Each point is reached from the start by the listed moves, each made once or not at all, plus a little noise. Is the number of moves made odd or even? Then give how often each move was made.

Moves:
(1): 3.4, 13.0, 15.8
(2): -17.3, 12.1, 3.9
(3): -5.5, -13.2, 19.2
Start: -3.0, -1.0, -1.6
Points:
-8.9, -14.0, 18.1 => odd (0, 0, 1)
-18.7, 24.8, 17.9 => even (1, 1, 0)
-22.2, 11.9, 38.6 => odd (1, 1, 1)

Moves:
(1): 23.4, 2.1, -16.0, -11.8, -7.1, 2.0, 3.3, 2.9, -13.3, -8.3, 14.7
(2): 2.1, 22.0, 5.7, -2.5, 0.0, -12.6, 4.0, 5.7, -5.6, 0.4, -4.0
(3): 2.3, -5.3, 18.9, -0.1, -0.1, 2.9, -3.9, 7.4, -10.4, 0.1, 7.2
(4): 9.1, -1.4, -10.9, 20.2, 2.8, -0.4, -2.4, -8.1, -7.6, 3.0, 3.9
(5): 10.7, 4.5, -3.9, -9.7, 17.3, -0.4, 8.4, 0.4, -3.4, 19.5, -6.4
(6): 5.5, 8.5, 3.3, 2.0, 6.9, 14.2, -5.4, -3.6, 25.6, 1.6, 17.5
(7): 2.3, -8.9, 4.4, 1.6, -7.2, 9.9, 23.9, -8.6, -2.8, 4.7, 6.1
(8): -4.5, -1.1, 1.2, 7.1, 7.6, 1.5, 6.5, 23.7, 6.2, -8.9, -14.2
(9): 17.0, -8.3, 6.6, -0.2, -11.3, -7.6, 4.6, -10.4, 15.0, -0.5, -11.2
Start: 1.0, 15.3, -0.4, -12.1, 0.3, -18.8, 6.0, 0.4, -3.7, -0.6, 18.0
Points:
37.8, 33.9, -2.0, -5.6, -5.1, -27.2, 6.7, 8.2, -39.9, -5.1, 39.0 => even (1, 1, 1, 1, 0, 0, 0, 0, 0)
38.5, 19.9, -30.6, -6.6, 20.7, -15.7, 21.4, 18.4, -22.2, 5.0, 15.7 => even (1, 0, 0, 1, 1, 0, 0, 1, 0)
25.9, 38.6, -11.1, -26.5, -7.0, -29.6, 13.3, 8.4, -21.6, -8.5, 29.0 => even (1, 1, 0, 0, 0, 0, 0, 0, 0)
30.3, 43.1, 13.4, -3.2, 27.2, -15.0, 7.2, 2.5, -5.1, 24.8, 37.8 => odd (0, 1, 1, 1, 1, 1, 0, 0, 0)
13.2, 16.1, 13.3, 16.2, 16.8, -1.1, 0.4, 21.0, 10.4, -4.3, 32.2 => even (0, 0, 1, 1, 0, 1, 0, 1, 0)
71.3, 6.8, 0.9, -9.7, 1.3, 1.2, 34.7, -19.3, -0.5, 18.9, 49.9 => odd (1, 0, 1, 1, 1, 1, 1, 0, 1)

Moves:
(1): -0.7, -25.2, -7.6, -12.3, 6.7, 2.3, -9.1, -4.5, 6.9, -7.1, 3.6, 20.3, -14.8, -1.4, 4.3, 1.2, -8.4, -21.5, 14.2, 15.1, 14.0, -9.6
(2): 7.2, 7.8, 20.3, -2.6, 14.3, 12.6, -8.7, -0.8, -11.4, -4.9, 6.3, -12.9, -10.6, 7.7, -21.6, 0.7, -10.6, 15.5, -17.5, 3.3, -4.4, 11.2
(3): 3.3, -6.2, 21.0, -7.8, -5.7, 4.0, -12.4, 6.4, 13.2, -1.0, 4.9, -12.7, 9.4, 8.2, -9.2, -17.0, 6.0, 1.5, 4.7, -0.2, 1.4, 3.0
(4): 6.0, -11.1, -15.5, 17.1, -4.3, 6.5, -18.0, -13.7, -19.3, -11.9, 3.3, -7.7, 1.2, -0.2, 1.4, -15.4, 16.3, 11.8, -5.8, -2.7, -1.0, -11.6
(5): 6.6, -5.9, 13.2, 9.9, 17.1, -3.0, -8.0, 11.5, -3.1, 18.7, 6.9, 20.7, 16.1, -0.4, 1.0, 6.9, 1.9, 16.1, 4.8, -9.5, -5.0, -7.7
(6): -6.6, -5.8, 3.1, 1.1, -7.1, 13.1, 8.0, -5.3, -14.3, -5.6, -2.4, -10.1, 0.5, -3.9, -12.0, -2.0, -4.7, 8.3, 0.7, -18.4, -3.1, -1.9
(7): 6.9, -3.9, 3.9, 14.2, 11.5, 6.9, 17.5, 4.2, -11.4, -6.5, -8.3, -10.4, 8.9, 6.6, -3.7, 1.3, -9.4, -11.5, 1.5, 6.0, -1.7, -5.0
(8): 18.0, 1.9, -12.6, -6.0, -10.1, 17.3, 0.1, -1.9, 11.9, -5.4, 0.5, 5.5, -3.1, 1.6, 6.4, 13.1, 13.4, 4.9, 9.8, -5.5, 20.6, 14.0
(9): 1.8, 3.0, -20.4, -4.6, 11.1, 24.7, 7.3, -10.8, 17.3, -6.4, -1.0, -0.4, -1.8, 4.9, -0.5, 9.9, 13.1, -12.3, 4.4, -7.2, -1.7, -16.3
(10): 5.3, 11.9, 8.5, 13.5, 8.2, 17.3, 6.5, 2.0, -4.4, 14.6, -12.3, 1.3, -13.0, -14.3, -13.2, -2.1, 6.0, -7.2, 2.0, 6.2, 0.0, -16.5
(11): 4.8, -18.7, -12.8, 8.7, 1.6, 2.4, 0.5, -0.1, 23.6, 18.0, 18.2, -13.6, 2.6, -4.3, 13.6, 16.6, -3.7, -26.9, -13.3, 0.3, 9.9, 22.6
(12): -0.7, 11.4, 4.1, 4.2, -10.3, 6.5, 3.5, -8.4, -13.1, -7.4, 20.1, 6.0, -2.4, -4.7, 3.2, 3.4, 6.0, -9.2, -12.3, 6.2, 3.0, 0.5
(13): 0.7, 23.3, -17.6, -1.8, 4.2, 5.0, -13.4, 12.7, 7.2, 10.3, 0.3, -18.9, 28.2, -7.5, -13.1, -18.4, -16.9, -7.3, -3.8, 6.4, 1.8, -3.9
(14): -24.8, -19.7, 13.5, -9.9, 13.8, -2.2, -8.8, -6.1, -3.4, 35.9, -2.2, -3.6, 14.0, 34.1, -12.5, -1.3, -3.5, -4.0, 14.7, 7.4, 10.9, 3.9
(15): 5.8, -2.3, 5.0, 10.8, -6.5, 6.6, -19.0, 0.2, -11.6, -6.8, -20.6, -8.4, 8.6, -0.6, 16.0, 15.4, 8.1, -1.1, -20.3, -9.4, -0.1, -15.4
(16): -2.2, -7.0, 0.3, 3.5, -11.6, 1.7, 0.3, -1.2, -1.6, -8.8, 3.7, 0.3, 9.9, -1.2, -17.2, 21.2, 2.6, 11.0, 2.0, 7.7, -6.1, -9.2
(17): 20.6, 2.7, -5.6, -14.6, -16.6, -0.1, 6.1, -14.7, -19.9, 16.0, 4.8, 1.1, 0.1, -0.9, -3.5, -1.6, 5.6, -2.0, -4.4, -3.1, -14.2, -20.8
(18): 3.4, -6.8, 2.6, 4.4, 0.7, 7.2, 9.1, -22.4, 10.6, -5.0, -1.2, 0.0, 3.3, 8.5, 17.0, 3.5, -10.6, 7.8, 13.0, -3.6, -1.0, -2.1
(19): -0.8, 9.6, 11.6, 3.2, -1.0, 2.6, -17.9, 10.8, -13.6, 4.7, 19.1, 5.1, 3.2, 9.2, 11.9, -1.2, -0.6, 1.5, 20.3, 10.1, -18.8, 3.4
(20): -6.6, -8.0, 3.0, -12.4, 9.7, 1.0, 0.7, 3.7, -2.3, 4.4, -4.7, 2.3, 1.3, -9.2, -3.4, 0.8, 2.2, 3.8, -4.1, 12.4, 3.7, 6.1
Start: -14.1, 18.5, 2.7, -8.4, -13.5, -5.5, -1.3, -23.8, 0.0, 18.7, 5.9, 25.0, 19.7, 0.9, 6.5, 5.5, 21.1, 14.7, 11.4, 3.4, -10.8, -8.7
Points:
12.9, -7.8, 11.2, 24.0, 2.3, 55.9, -32.3, -28.8, -3.5, 2.6, 52.1, -26.5, 42.6, 31.7, -18.6, 21.3, 35.9, 5.0, 7.9, 19.4, -33.0, -11.4 => even (0, 1, 1, 1, 0, 0, 1, 0, 1, 0, 1, 0, 0, 0, 0, 1, 0, 0, 1, 0)
54.4, 44.2, 23.3, 8.4, 0.2, 50.0, -35.3, -24.4, -41.5, 40.0, 14.0, 6.6, 73.1, 25.1, 16.1, 26.0, 2.6, 38.8, 14.9, -1.6, -32.6, -34.2 => odd (0, 1, 0, 0, 1, 0, 1, 1, 0, 0, 0, 0, 1, 0, 1, 0, 1, 1, 1, 0)
-9.7, -25.4, -13.0, 3.4, 7.4, 58.1, -11.4, -72.2, -0.5, 38.1, 10.5, 29.3, 50.8, 45.8, 6.6, 19.3, 47.3, 47.4, 53.2, -35.0, 8.7, -31.0 => odd (0, 0, 0, 1, 1, 1, 0, 1, 1, 0, 0, 0, 0, 1, 0, 0, 0, 1, 0, 0)
-15.8, -43.5, 15.8, 10.8, 1.7, 46.3, -7.8, -53.6, 37.3, 37.2, 0.2, -23.8, 74.7, 56.8, 10.5, 55.5, 24.0, -20.6, 19.0, 4.4, 1.3, -26.8 => even (0, 0, 1, 0, 0, 0, 1, 0, 1, 0, 1, 0, 0, 1, 1, 1, 0, 1, 0, 0)

Moves:
(1): -0.2, 5.9, -23.0, -0.7, 10.1, -0.4, 10.7, -3.8, 2.9, 8.0, -3.9, 1.2, -6.6, -8.9, -5.5, -8.9, -1.8, -9.3, -3.4, 4.4, -2.6, 5.6, -5.3, -0.1, 2.7, -7.8
(2): -5.1, 18.8, 0.7, -13.3, -2.0, -17.5, -4.5, 3.0, -6.2, 1.2, 5.9, -0.6, -3.1, -5.0, -2.2, -8.5, -0.6, 2.2, 16.8, -2.5, -9.7, -24.8, 18.9, -14.6, -4.5, -0.6
(3): 21.8, 10.2, 22.1, 23.0, 10.8, -22.0, 9.8, -10.9, -8.5, 0.3, -3.6, 1.8, 11.2, 15.4, -7.4, -3.5, 6.5, -10.7, 2.5, -15.5, 8.9, -0.3, 2.2, 6.9, 10.3, -7.9
(4): -1.3, 1.5, 3.3, 26.2, -2.6, 29.9, 1.7, -6.3, 4.6, 5.4, 14.5, -12.8, -8.8, 3.7, -9.2, -2.5, 17.4, 6.4, -2.9, -9.3, -7.5, 2.8, -5.3, -3.1, -9.9, -6.4
(5): 0.4, -7.2, -0.3, -6.8, 4.7, 7.4, 16.4, -7.1, -2.2, -12.7, -1.1, 17.0, 7.8, -5.1, 1.7, 2.8, -2.3, 0.3, 7.8, 6.9, 3.2, -21.1, -1.4, 11.1, 1.9, -8.4
(6): 20.0, -0.4, 9.0, -2.8, -11.7, 2.9, -3.3, -2.1, 2.5, 3.3, -9.7, -6.0, 14.2, -15.1, 15.3, -13.5, -4.8, -1.6, 0.8, -5.5, 11.0, -10.1, 0.9, -4.9, -1.6, -1.1
(7): 1.4, -4.1, 0.0, -10.4, -0.8, 1.8, 3.6, 4.8, 2.7, 10.2, 0.4, 5.2, 1.2, -6.0, 2.6, 3.2, -6.0, -10.4, -10.2, -7.0, -16.3, 7.8, 2.0, -1.8, -0.6, 15.1
(8): 7.0, -4.2, -23.6, 3.5, 6.1, 6.5, 13.9, 13.7, 14.5, 28.9, -1.1, -5.8, -4.1, 9.7, 23.4, 3.0, -7.4, -3.8, -3.0, 4.1, -12.7, -10.8, -0.5, 4.9, -10.1, -3.0
(9): -16.2, 8.8, 17.6, 15.8, 1.4, -20.3, -12.3, -0.7, 12.3, -19.5, 0.0, -9.0, -10.9, -17.8, -0.5, -2.2, 17.2, 7.5, 10.4, 7.1, -28.2, -10.0, -12.4, 8.7, -0.3, 22.3
(10): -3.3, -5.3, -2.4, 4.8, -6.9, -9.3, -0.3, -15.1, 1.2, 8.5, 1.7, -4.4, 2.1, 0.9, 11.7, -4.1, -10.0, 3.0, -10.9, 1.9, 1.1, -2.9, 16.5, -3.4, 7.0, 1.8
(11): 10.0, -9.6, -8.6, -15.2, 15.1, -11.2, 5.4, 12.1, -12.6, -15.7, 9.5, -16.7, 9.7, -1.6, -6.9, 14.2, -32.2, 1.8, 0.9, 1.2, -1.2, -4.7, -12.9, -7.5, 11.2, 19.5
(12): 12.7, -6.5, -3.7, 3.2, -6.4, -2.2, -6.2, -1.0, 1.6, 1.3, 6.0, 7.2, -5.2, 3.0, 4.9, 4.6, 13.8, -3.7, 6.2, 6.6, -3.5, -1.6, 9.4, -4.5, -7.3, 5.3
(13): -2.0, 10.9, -10.6, -2.1, 10.6, -8.7, -11.0, 0.2, 4.4, 2.1, 10.3, 2.9, 9.8, -4.3, -1.9, 4.9, 7.7, 6.4, -9.6, -2.0, -0.8, 5.4, 3.7, -2.0, -4.9, -17.1
(14): 2.3, -2.6, -0.7, 6.7, 9.1, 0.7, -11.9, -11.3, 18.7, -12.3, 10.4, -11.0, -16.9, 10.2, 1.4, 5.8, -9.6, -13.3, 0.9, -11.7, 1.1, 7.7, -4.6, -0.6, 2.0, 4.2
(15): 7.5, 1.3, -5.1, -1.1, -2.4, -7.6, 7.8, 1.6, -2.5, -0.8, 0.1, -3.0, 4.1, 5.0, 8.0, -1.0, 5.0, -3.5, -1.7, -11.6, -6.0, 0.6, 1.0, -2.1, -1.7, 13.8
(16): -5.9, 14.9, -4.2, 12.3, -14.3, 23.4, 7.7, 6.5, 0.8, -2.6, -5.6, -18.4, -12.4, -21.9, 12.2, 14.3, 7.3, 4.5, -5.8, -9.2, -7.3, 4.5, 15.8, -20.4, -0.4, 0.5
(17): -3.2, 3.7, 7.8, -10.4, 1.6, -13.9, -5.9, 3.7, -5.1, -7.5, 4.3, -6.3, -6.4, -10.8, -13.8, -3.9, 20.7, 0.5, 0.4, 11.5, 5.2, -9.7, 9.5, -0.3, -6.1, -2.8
(18): -2.0, 10.6, 4.3, -5.9, -1.3, 11.5, 4.9, -9.2, 10.2, 0.1, -9.2, -8.4, 6.4, -4.3, -4.1, 6.5, 5.2, 10.8, 2.9, 12.6, -8.7, 0.9, -5.3, -5.8, -2.9, 10.2
(19): 0.2, -5.5, -10.5, -10.5, 2.9, 0.2, 9.1, -8.1, 3.6, 6.5, 0.6, -6.3, -15.6, -1.1, -10.8, 3.0, -1.0, 2.0, 9.7, -14.3, -9.0, 5.2, -4.9, 6.5, -3.2, -5.4
(20): 2.0, 3.9, -7.4, 4.5, 1.8, -8.0, 9.5, 18.5, 4.6, 4.3, 19.5, 0.3, 17.9, -6.8, 2.4, -0.5, 0.4, 4.4, 29.7, -1.9, 12.4, 5.5, -3.7, 26.6, 9.0, -10.3
(21): -5.9, 1.1, 3.5, 1.9, -7.1, 6.0, 10.0, 6.1, 5.1, -3.9, 13.2, 10.9, -9.6, -8.9, -7.5, 5.3, -4.6, 8.9, 5.7, 8.9, 7.8, 0.8, -13.3, 3.1, -5.7, 4.5
(22): -1.4, 11.5, 2.3, -2.1, 17.0, 8.6, -8.0, -0.6, -11.5, -2.4, 4.7, 3.4, -1.1, 0.3, -0.1, 6.4, 7.8, 10.3, -9.3, -3.4, 14.1, 13.1, 2.0, -11.1, 9.0, 0.9
(23): -4.7, -15.0, 8.0, 1.0, -1.4, -2.7, 7.7, 7.3, 17.2, -15.0, -10.9, -7.2, -4.6, -3.8, -10.3, -12.5, 4.3, 14.1, -1.6, 2.3, -15.1, -6.9, 11.5, -3.1, 5.7, -5.1
(24): 5.8, 8.1, -11.5, -3.8, -2.7, -5.3, 0.7, 3.4, 6.2, 6.2, 24.7, 12.0, -17.2, 7.6, 2.0, -12.9, -2.9, 6.6, 0.2, 20.5, -5.5, 3.4, -2.8, 17.3, -11.0, -21.1
Start: 5.7, -11.7, 10.5, -16.7, -7.8, 7.1, -11.9, 3.4, 1.7, -5.5, -0.4, 19.4, -6.9, 18.8, -15.0, -0.1, 4.8, 13.2, -17.1, -2.9, 4.9, -1.7, 13.4, -8.1, 6.2, 7.1
Points:
15.8, 13.7, 2.9, -16.2, 4.9, -5.9, 22.8, 18.8, 43.0, -41.8, 39.0, -10.6, -1.4, -38.7, -33.4, -39.5, 5.2, 56.4, 45.3, 34.5, -47.1, -61.1, -3.2, 16.4, 5.5, -2.1 => odd (1, 1, 0, 1, 1, 1, 0, 0, 1, 0, 1, 0, 0, 0, 0, 0, 0, 1, 0, 1, 0, 0, 1, 1)
42.0, 21.0, 7.5, 3.4, 21.9, -45.6, -6.3, -12.8, 53.1, -20.1, 41.0, 17.4, -28.4, 28.9, -0.5, 2.4, 59.4, 10.7, 0.2, 24.7, -43.6, -36.8, 11.7, 24.6, -25.6, 3.9 => odd (0, 0, 1, 0, 1, 0, 0, 1, 1, 0, 0, 1, 1, 1, 1, 0, 1, 1, 0, 0, 0, 0, 0, 1)
20.6, 23.4, 49.4, -25.6, 12.7, -63.2, 3.9, -10.7, -5.4, -14.5, 25.3, 16.3, 12.1, -30.3, -15.8, -21.5, 33.7, 19.3, 32.8, -24.5, -3.0, -50.5, 43.6, 17.0, 27.5, 11.7 => odd (0, 1, 1, 0, 1, 1, 1, 0, 1, 1, 0, 0, 0, 0, 0, 0, 1, 0, 1, 1, 0, 1, 0, 0)
6.9, 1.0, -40.0, -12.9, 11.3, 4.9, 11.5, -33.8, 39.5, -5.6, 73.4, 20.7, -64.7, 8.4, -39.8, -11.5, 23.6, 22.2, -22.3, 2.5, -8.4, -5.0, 6.4, 17.3, -23.6, -38.1 => odd (1, 0, 0, 1, 1, 0, 0, 0, 0, 1, 0, 0, 1, 1, 1, 0, 1, 0, 1, 0, 1, 0, 0, 1)
33.9, 21.5, 7.5, -8.3, 47.7, -13.4, 15.1, -34.5, 14.0, -37.4, 34.3, -12.5, -35.0, 7.9, -41.7, 23.0, 22.2, 3.6, 14.1, -40.3, -60.6, -22.7, -3.0, -26.5, 13.2, 62.3 => even (1, 1, 1, 1, 1, 0, 1, 0, 1, 0, 1, 1, 0, 1, 1, 0, 0, 1, 1, 0, 0, 1, 0, 0)
-0.3, 51.1, 21.2, 21.0, 22.5, -48.0, -16.8, -22.2, 43.5, -4.4, 48.2, -21.7, -10.5, -14.5, -43.7, -15.3, 51.3, 8.7, 7.7, -14.7, -40.4, -14.2, 29.5, 3.0, 7.4, 6.7 => even (1, 1, 1, 1, 0, 0, 1, 0, 1, 1, 0, 0, 1, 1, 0, 0, 1, 1, 0, 1, 0, 0, 0, 0)
12.7, 58.7, -5.6, 3.4, 39.0, -13.1, 33.3, 16.6, 14.3, -42.9, 58.4, 16.6, 0.6, -36.6, -29.8, 26.3, 13.6, 52.6, 15.0, 27.7, -2.3, 0.4, -21.9, 16.9, 23.9, -7.6 => even (1, 0, 1, 0, 1, 0, 0, 0, 1, 0, 1, 0, 1, 0, 0, 1, 0, 1, 0, 1, 1, 1, 0, 1)
39.9, 15.0, 38.6, 12.9, -16.8, 43.0, 3.6, -28.8, 33.2, -0.6, 0.8, -43.1, -35.9, -13.5, -28.7, 8.5, 40.4, 2.8, -20.0, -51.4, -18.0, 7.0, 25.6, -30.7, -7.5, 13.0 => odd (0, 0, 1, 1, 0, 1, 1, 0, 0, 0, 0, 0, 0, 1, 0, 1, 1, 1, 1, 0, 0, 0, 0, 0)
